Every row gives one point. Examples show where two turns around zero, p and q, send a point. Where does a point land after both, in the order given? Backwards means that the second turn is done in reverse. Each puzzle has new turns, and all numbers are rounded.
In the rows, 128 means zero.

Turn p:
[140 145] -> [128 149]
[138  65] -> [172  82]
[105 173] -> [ 83 152]
Turn q:
[136  76] -> [119  76]
[103 143] -> [109 150]
[ 93 171] -> [109 180]
[180 121] -> [175 104]
Where do these land?
p, then q: [ 90 106] -> [97 96]
q, then p: [129 113] -> [133 114]
p, then q: [ 96 138] -> [ 94 129]
p, then q: [110 129] -> [110 124]
p, then q: [215 154] -> [205 177]

Turn p:
[128 167 118] -> [118 167 124]
[ 96 101 123] -> [103  98 144]
[139  93  70] -> [99 95 75]
[168 109 202] -> [209 113 153]
[110 169 128] -> [112 167 144]
Turn q:
[172  72 171] -> [137  50 156]
[ 75  98 111] -> [ 67 133 113]
[161 161 117] -> [173 141 118]
[169 144 152] -> [172 116 149]
[ 82 169 122] -> [110 187 134]
[109 123  95] -> [108 140  97]
Where do these land?
q, then p: [86 60 90] -> [ 48  93 144]
q, then p backwards: [162 184 163] -> [147 149 197]
p, then q: [132 143  91] -> [116 159 105]
q, then p: [121 153 158] -> [156 147 149]
p, then q backwards: [140 100 138] -> [157 114 131]

Turn p:
[194 129 173 114] -> [149 162 198 117]
[151 120 149 120] -> [133 133 160 124]
[ 68 116 112 112] -> [ 89  90  93 120]
[ 65  95  83 159] -> [120  69  69 159]
[105 173 127 167] -> [114 165  90 162]
[184 136 123  97] -> [163 150 156  87]
Turn q:
[166  83 176 167] -> [162  57 138 160]
[ 83 121 136 139] -> [ 97 137 124 163]
[187 149 163 108] -> [170 110 177  97]
[ 98 146  90 144] -> [120 169  95 139]
[106 142  75  83] -> [ 92 168 105  83]
Where do these land?
p, then q: [ 90  71 129 176] -> [134  82  76 175]
q, then p: [119 155  79 119] -> [127 157  94  92]
q, then p backwards: [168 122  92 154] -> [139 131  69 132]
q, then p backwards: [134  92 171  54] -> [108  80 169  63]
q, then p: [113 148 131 151] -> [137 153 119 147]
q, then p: [143 180 164 114] -> [108 172 173 132]

Turn p:
[148 174 158 140] -> [136 176 156 147]
[125  67 137 197] -> [142  52 170 157]
[ 77 176 140 107] -> [ 74 169 107 149]
[158 130  93 114] -> [164 133 101 111]
[132  94 112  83] -> [124 110 105  77]
Turn q:
[137  95 125 117] -> [130  93 122 121]
[177 158 111 143] -> [179 155 108 119]
[ 93 104  84 157] -> [114 112 105 188]
[144 135 220 115] -> [131 132 205  73]
[ 78  84 107 131] -> [ 87  90 120 169]
[139 192 120 104] -> [127 187 106  98]
Where do these land?
p, then q: [ 80 133  99 155] -> [134 114 121 188]
p, then q: [164 151 192 132] -> [126 169 180  88]
q, then p: [164 138 104  42] -> [122 132  47  75]
q, then p: [ 99 103 144 154] -> [113 106 164 146]
p, then q: [133 115 100 157] -> [159 102 124 140]

Turn p:
[147  89 113 160  82  76] -> [158 113 106  98  78  73]
[167 125  60 100 147  96] -> [162 161  77  74 148 138]
[170  95 169 166 124 128] -> [174  74 141 146 122 106]
[ 84 139 166  91 175 144] -> [ 70 118 148 143 183 143]
[112 138 113 161 104  90] -> [130 156 124 127 100  82]
[ 72  94 146 155 140 140] -> [ 82 101 110 171 122 105]
[116 193  73 127 148 172] -> [126 205 118 158 137 180]
[147 175 155 121 136 167] -> [141 140 176 151 146 167]
[137 104 157  72  95 139] -> [109  85 153  85 115 159]
Turn q:
[111 107 135 206 142 100] -> [ 90 110 114 171 167  78]
[134 170 145  96 151 158] -> [154 168 147 112 144 165]
[146 106 136  97 136  36] -> [139  90 167  76 121  61]
[157 169 103  98  99 121] -> [182 141 140 129  87 129]
[ 57 118 101 115 102 143] -> [ 81 163  91 117  84 129]
[143 140 108 181 132 112] -> [144 121 111 170 146  94]
[122 110 225 157 128 128] -> [ 70 113 195 151 169 142]
[145 129  95 130 129 177] -> [151 127  89 142 125 167]
[137 103 105  73 133 179] -> [140 119  99  86 109 189]
Where do these land?
q, then p: [148 130  96 164 148 104] -> [161 134  94 113 144  97]
q, then p: [161 133 130 159 160 138] -> [157 119 102 149 162 125]
p, then q backwards: [150  91 123 125 121 157] -> [159 102 107 121 116 151]
p, then q: [105 131 160 144  61 103] -> [ 91 120 183 133  84 107]
p, then q: [ 90 124 138 150 181 138] -> [111 141  93 141 168  89]
q, then p backwards: [108  90 121 163 157 138] -> [ 96  96 122 115 171 124]
p, then q: [160 146 147  43 105  96] -> [125 142 170  55 125 184]
p, then q: [142 215 152  59  64 128] -> [111 180 220 115 122 203]
p, then q backwards: [ 88  91  85 144 156 150] -> [ 98 103  87 171 125 163]

Turn p:
[116 136 135 121  99 149] -> [115 128 153 119 107 144]
[112 134 118 118  84 131] -> [118 145 146 117  88 132]
[122 133 129 211 157 118] -> [168  90 134 192 136 104]
[166  87  85 159  93  85] -> [190 128  86 112  80 100]
[136 156 111 104 146 126] -> [120 161 114 137 145 147]
[ 63 142 175  95 225 138] -> [ 42 116 136 162 217 105]
[165 112 156  65  77 159] -> [118 136 145  40 119 170]
[132 144 130 167 131  94] -> [165 135 138 156 132 102]
[141 108 112 111 142 151] -> [116 115  98 116 131 149]
Turn q:
[126  94  83 104  85 100] -> [ 89 105 158  93  89 101]
[132 133 203 130 132 111] -> [156 148 173 155 166 152]
[148 117 105  87 136 147] -> [102 143 112  84 130 134]
[123 181  83 117 162 146] -> [124 158  63 126 130  91]
[145 100  75 176 123 126] -> [140  64 103 108 100 116]
[ 93 142 179 178 156 123] -> [156 117 128 200 159 143]
[167 103 100 127  65 103] -> [138 105 170  78  79 112]
[106 162 128 102 139 186] -> [111 180  83 142 118 150]
[112 120 196 131 155 110] -> [135 133 161 166 181 152]
Where do these land?
q, then p: [114 142 193 136 135 113] -> [158  98 149 155 170 141]
p, then q: [ 89 114  94 140 100 152] -> [121 114 155 148  74 137]
q, then p: [121 187 171 100 168 104] -> [156 154 131 187 186 127]
p, then q: [158 113  85 134  77 154] -> [129 148 134  89  66 150]
q, then p: [111 142 147 133 139  71] -> [155 117 135 140 166  86]
q, then p: [138 140 133 154 163 128] -> [147 121  89 139 139 134]
q, then p backwards: [164  58  72  99 114 175] -> [140  64 125  67  91 186]

Turn p:
[122 119 133 155 140 142 134 129] -> [123 123 127 139 137 145 150 144]
[114 108 134 120 145 159 120 163] -> [130 144 123 111 160 168 132 124]
[154 139 154 117 131 146 144 159] -> [146 174 138 116 132 134 127 148]
[115 132 138 111 139 109 153 164] -> [120 145 147  87 146 116 137 130]
[115 113 148 130 129  97  81  68] -> [127  75 166 169 112 132 104  99]
[142 151 108 119 139 112 118 150] -> [134 138 118 123 154  97 112 129]
[119 113 132 119  76 147 121 110] -> [107 132 115 132  84 154 111 111]
[114 175  76 137 141 123 137  31] -> [152  78  94 177  92  71 170  84]
[166 109 117 112 135 100 147 154] -> [147 125 129  88 133 111 104 163]
[119 122 142 161 105 145 124 151] -> [ 93 146 125 140 130 153 132 148]
Turn q:
[126 145 160 170 122 101 129 124] -> [104 131 134 179 126 116 122 108]
[133 158 153 135 138 128 147 154] -> [135 156 159 150 116 114 117 130]
[172 121 135 102 136 141 110 154] -> [174 112 138 114 123 122  93 132]
[135 122 107 129 157 101 142  98] -> [128 143  94 118 145  99 143 109]
[115 154 153 142 125  98 169 153] -> [117 153 164 159 106  99 148 117]
[103  79  96 116 119 136 108 126] -> [117  87 105  95 132 137 149 157]
[159 102 111 110  90 185 117 125] -> [173  97 130 109 143 186 129 140]
[121 102 127  87  94 159  99  96] -> [121  92 131  81 146 177 122 119]
[112 145 157 150 153 139 146 144] -> [115 157 154 154 138 113 120 149]
[104 152  82 140 145  92 113 105] -> [ 96 152  71 121 105 117 137 119]
Where do these land?
p, then q: [151 150 139 127 161 116 165 118] -> [158 130 151 144 116  95 133  98]
p, then q: [170 141 157 161 125  87 137 133] -> [119 107 160 164  90  96 110 134]
q, then p: [114 145 118 155 148 150  92 113] -> [111 133  93 142 168 131 129 110]
q, then p: [147 147 154 148 112 125 162 158] -> [117 142 156 160 108 123 137 167]
p, then q: [106 117 132 119  82 169  90  91] -> [107 121 101 145 151 199 139 134]
q, then p: [107 107 126 125 129  98 162 131] -> [119 117 152  96 111 108 150 134]
p, then q backwards: [129  85 166  84 130 104 158 162] -> [112 133 138  50 125 165 129 138]
p, then q: [117  94  87 124 149 159 111 124] -> [159 127  93 103 157 137 140 156]
p, then q: [137 151 133 140 133 107 149 145] -> [121 137 144 132 104  98 129 119]
p, then q: [121 126  82 105 108 154  88 109] -> [125 118  63 117 141 160 135 128]
q, then p backwards: [108 146 115 120 132 137  93 125] -> [133 105 120 127  91 133 127 145]

Turn p:
[137 128 122 116 138 129 114 134 141] -> [143 132 132 137 139 132 120 133 114]
[136 131 125 120 138 141 115 118 116] -> [135 118 147 137 128 135 127 115 123]
[131 142 150 129 133 116 149 124 125] -> [118 154 128 129 122 125 145 120 138]
[133 110 143 123 121 134 121 141 126] -> [133 126 134 142 116 114 118 141 133]
[118 139 123 128 125 132 109 131 144] -> [127 131 122 127 139 137 104 127 120]
[113 135 125 131 123 125 225 132 128] -> [101 157 130  68 110 125 185 156 143]
[131 119 122 128 132 105 113 113 132] -> [132 120 116 143 152 122 133 121 129]
[136 116 128 127 132 139 116 126 129] -> [133 117 136 142 127 132 123 134 125]
[134 130 121 142 140 119 110 141 118] -> [136 120 112 139 120 126 126 115 110]
[101 125 128 126 131 134 131 126 124] -> [107 122 135 117 131 120 122 128 122]
[136 128 128 149 116 132 115 117 137] -> [127 118 114 139 128 147 119 128 141]
[130 131 122 117 107 130 118 133 118] -> [144 121 131 118 126 120 113 122 138]
Turn q:
[147 116 123 115 145 137 131 133 136] -> [146 114 120 138 113 136 120 122 139]
[155 138 133 128 119 115 150 136 134] -> [145 129 149 142 118 112 143 115 131]
[116 129 126 158 115 122 110 117 119] -> [102 141 118 136 147 121 137 139 118]
[137 124 140 113  97 126 144 126 157] -> [126 130 149 122 106  97 125 128 152]
[138 123 132 118 133 143 111 127 120] -> [119 120 116 131 118 138 117 114 125]
[109 121 119 136 144 135 141 139 135] -> [143 131 132 127 143 142 116 146 135]
[122 133 134 124 140 119 120 158 136] -> [151 144 123 123 135 124 110 118 120]
[124 131 115 119 126 133 118 129 128] -> [125 137 118 121 118 137 128 129 129]
[136 134 147 130 125 117 108  97 120] -> [104 111 113 123 134 111 144 113 121]
[103 147 118 137 155 141 101 118 124] -> [119 136  98 111 156 156 129 123 130]
[133 114 119 129 117 105 143 118  97] -> [125 115 140 136 117 125 148 149  98]
[116 128 131 129 120 142 159 141 130] -> [133 132 162 126 131 136 117 137 137]
Where do these land?
q, then p: [137 110 150 110 146 130 126 101 129] -> [130 100 129 139 147 109 133 153 131]
q, then p: [110 147 136 125 116 121 145 122 146] -> [129 162 137 133 141 118 132 131 127]
q, then p: [112 134 119 117 119 145 118 146 126] -> [133 133 142 120 129 137 102 113 129]
q, then p: [108 139 136 134 136 127 148 145 125] -> [132 145 147 150 119 130 130 118 120]
p, then q: [139 106 116 126 112 112 133 146 141] -> [158 142 124 146 111 127 130 129 121]
p, then q backwards: [141 104 107 140 107 141 129 137 112] -> [136 103 123 102 144 122 143 110 135]
p, then q: [124 145 147 129 129 125 117 107 103] -> [108 114 122 116 145 114 141 136 146]
p, then q backwards: [130 133 117 151 134 118 106 113 131] -> [140 128 132 137 154 140 110 122 116]
p, then q: [136 146 135 133 134 138 112 131 142] -> [107 136 121 135 134 142 130 114 132]
p, then q: [143 117 116 115 148 123 147 132 124] -> [143 116 157 138 126 128 133 122 117]

Turn p:
[174 104  84 114 119 153  95 114 104] -> [187 143 118 135 146 134  80 108 107]
[ 96 137 175 128 140 176 143 186 168] -> [ 97 116 119 132 104 184 153 200 140]
[125 138 137 118 121 156 109 144  59] -> [130 149 128 100 153 171 131 114  77]
[ 74 111  85 108 165  80 122  83 135] -> [103  94 124 119 157 110 110  66 191]
[138 168 125 109 104  85 176 129 189] -> [121 148  99 142 114  65 173 155 173]
[ 76 140  86 156 136 112 159  85 109] -> [ 93 123 116 143 113 126 142  48 148]
[153  96 144 133  78 141  81 145 112] -> [171 109 125  93 115 128 105 148  75]
[122 127 178 113 149 124 189 119 160] -> [109 149 168 126 103 128 166 157 180]
[137 150 151 145 120 122 158 125 190] -> [108 136 127 152  87  96 144 168 153]
[164  88 113 142 130 107 113 169 106] -> [176  91 145 144 156 125 135 132  96]
[148 149 130 142 147 152  63 109  77] -> [112 148 139 123 159 143  70 112  68]
Turn q:
[ 93 152  72 158 119  98 124 122  99] -> [149 152 106 166 116  61 124 130 120]
[139 133 100 140 134  61  96 124 112] -> [172 128 125 138 161  82  90 113 125]
[160 122 101 137 115 145 109 115 129] -> [130 108 102 148 150 137 132 128  99]
[137  73 163 123 123 150 110 151 185] -> [ 89  99 137 134 146 191 101 132 166]
[117  85 162 116 148 164 185 111 151] -> [ 76 134 153 112 135 161 181 121 165]
[127 169 150 167 176 140 188 144 134] -> [146 176 153 109 127 133 175 190 146]
[133  98 142  75 132 145 127 182 149] -> [ 91 115 103  78 122 162  98 129 158]
[120 172 118 119 165 141 139  66 106] -> [163 172 130 128 119 127 181  94  98]
[150 130 113 103  61  94 111 140 135] -> [144  56 109 125 115 105  99 119 126]
[106 184 132 173 132  85 120  93  68] -> [180 164 173 150 112  66 131 128  85]
[143  73 177 116 147 196 156 162 129] -> [ 46 132 144  89 140 185 140 153 131]
[110 146 105 112  85 119  69 126 140] -> [150 103 100 161  94 128  84 101 117]
Where do these land?
q, then p: [128 102 129 116 146 102 104 133  92] -> [ 99 131 138 106 161 113 100 116 132]
q, then p: [171 117 152 145 101 197 121 108 124] -> [135 126 147 119 112 208 151 101 108]
q, then p: [177 104 122 110 141  67 158 195 144] -> [151  92 125 129 194 125 105 176 190]
p, then q backwards: [138 136 127 120 112 160 101 179 121] -> [173 152 113 142 134 161 110 147 133]
p, then q: [ 91 162 198  98 112 133 119 104 130] -> [127 133 108  94  52 126 111 101 157]
p, then q: [176 109  97 137 121 172 140 131 117] -> [147 111 128 138 147 141 136 163  70]
p, then q: [ 85 125 118 117 120 136 114  81 154] -> [137 106 103 162 109 143 114  85 146]
q, then p: [121 128 156  92 135 157 152 169 100] -> [127 140  85  74 141 147 145 135 147]
q, then p: [171 128  82 151 175 128 118 118 135] -> [121 147 138 192 172 142 124 116 130]
p, then q backwards: [ 69 137 152 190 116 125 140  79 174] -> [ 58 105 143  94  60 152 146 146 116]
p, then q: [ 81 160  75 133 129  31 141 111 117] -> [148 154 144 157 167  80 174  66 193]
